Each row is a point. To make a cloud, some directions were put in groups of two or more. Within a group, all points are equally far from the middle, so they leave a hole (a ring in 2 directions, a hollow ball in 3). The other directions are filled evenly. Then the cloud was stretched, turned, moved and blurred a little. How many holes are there, and how many directions does each take, smallest first?

Cloud:
-14 6
-50 -3
-79 -20
47 -1
-31 74
-56 36
37 -27
-34 17
-40 -9
11 -50
-55 18
-70 28
22 41
Holes: 0

Cloud (21 x 3):
-7 66 52
-24 -19 -42
-68 18 7
-26 -44 -9
9 -7 73
-34 71 11
-33 59 -22
58 27 34
-28 71 38
-21 4 -51
9 -43 -23
-4 -31 -39
-31 -45 8
-38 -16 -34
-31 33 69
2 67 -25
-55 42 45
-13 -40 -26
37 63 25
38 36 58
-50 23 58
Holes: 1 (3)

Cloud, 27 rows:
48 -2 11 -82
17 -65 35 -25
-2 41 -64 -16
-24 16 -66 10
-8 -5 -76 -46
43 -41 -34 28
42 39 48 -1
-4 -79 -45 -24
-23 -42 29 4
68 31 -2 5
31 11 -39 -77
-15 -14 -49 38
-22 -57 23 -12
67 18 -28 -41
49 -56 -33 9
60 49 -15 -13
72 -43 -9 -33
-33 -20 13 21
-14 70 -2 -20
22 22 -59 -54
50 -48 -33 15
33 12 -37 -75
60 51 -6 -4
16 60 43 -41
-15 -55 -68 -31
-52 10 3 -27
71 -42 -14 -24
Holes: 2 (2, 2)

Cloud (51 x 6):
52 -6 70 -11 25 -27
-68 -14 12 19 -41 16
29 -71 61 -14 38 -18
80 -27 -1 27 -26 4
25 -27 53 72 19 54
-25 51 -47 20 20 13
-74 -24 -4 6 -17 -11
38 -76 26 54 33 -7
-51 -37 -42 15 -30 17
18 18 -48 -2 45 -53
-4 -14 -32 68 4 -44
-67 0 -15 -27 20 -8
-5 -17 -30 95 -9 22
-53 -12 12 -28 24 -41
-61 -43 -26 7 -28 6
-39 8 40 -26 20 35
-1 22 -30 33 60 25
-21 57 46 37 1 -6
9 12 -55 -12 47 -43
39 55 -30 -11 -5 -54
8 -16 -2 49 -9 -65
-10 -42 47 5 -60 35
-13 -3 -49 -18 55 -5
-6 -8 46 -5 -71 -32
-5 50 33 51 -36 -23
-4 71 -8 56 -1 -5
36 -18 40 72 20 53
30 -35 54 -58 -14 18
-13 -7 -27 72 9 -41
85 -34 -7 2 -8 -2
-3 13 -63 -18 29 -51
12 -87 26 -31 -36 -25
-65 -18 5 -8 1 -38
42 -32 61 39 -46 -7
-31 -40 2 -29 -35 -58
3 -37 54 58 52 45
23 35 -9 -53 -3 0
26 -65 -37 53 26 23
-60 24 34 47 -14 0
-7 2 -21 55 12 -60
-33 22 -17 83 13 -16
4 1 13 -39 6 45
34 -40 56 -61 -12 9
23 -9 -13 31 77 -13
19 -85 39 46 19 -8
33 -5 6 81 -36 27
67 -25 45 50 -23 9
39 12 -30 30 -34 -64
-9 21 47 -5 -53 -49
60 -47 -21 -47 21 -13
-12 -83 29 8 -20 -28
Holes: 3 (2, 2, 2)
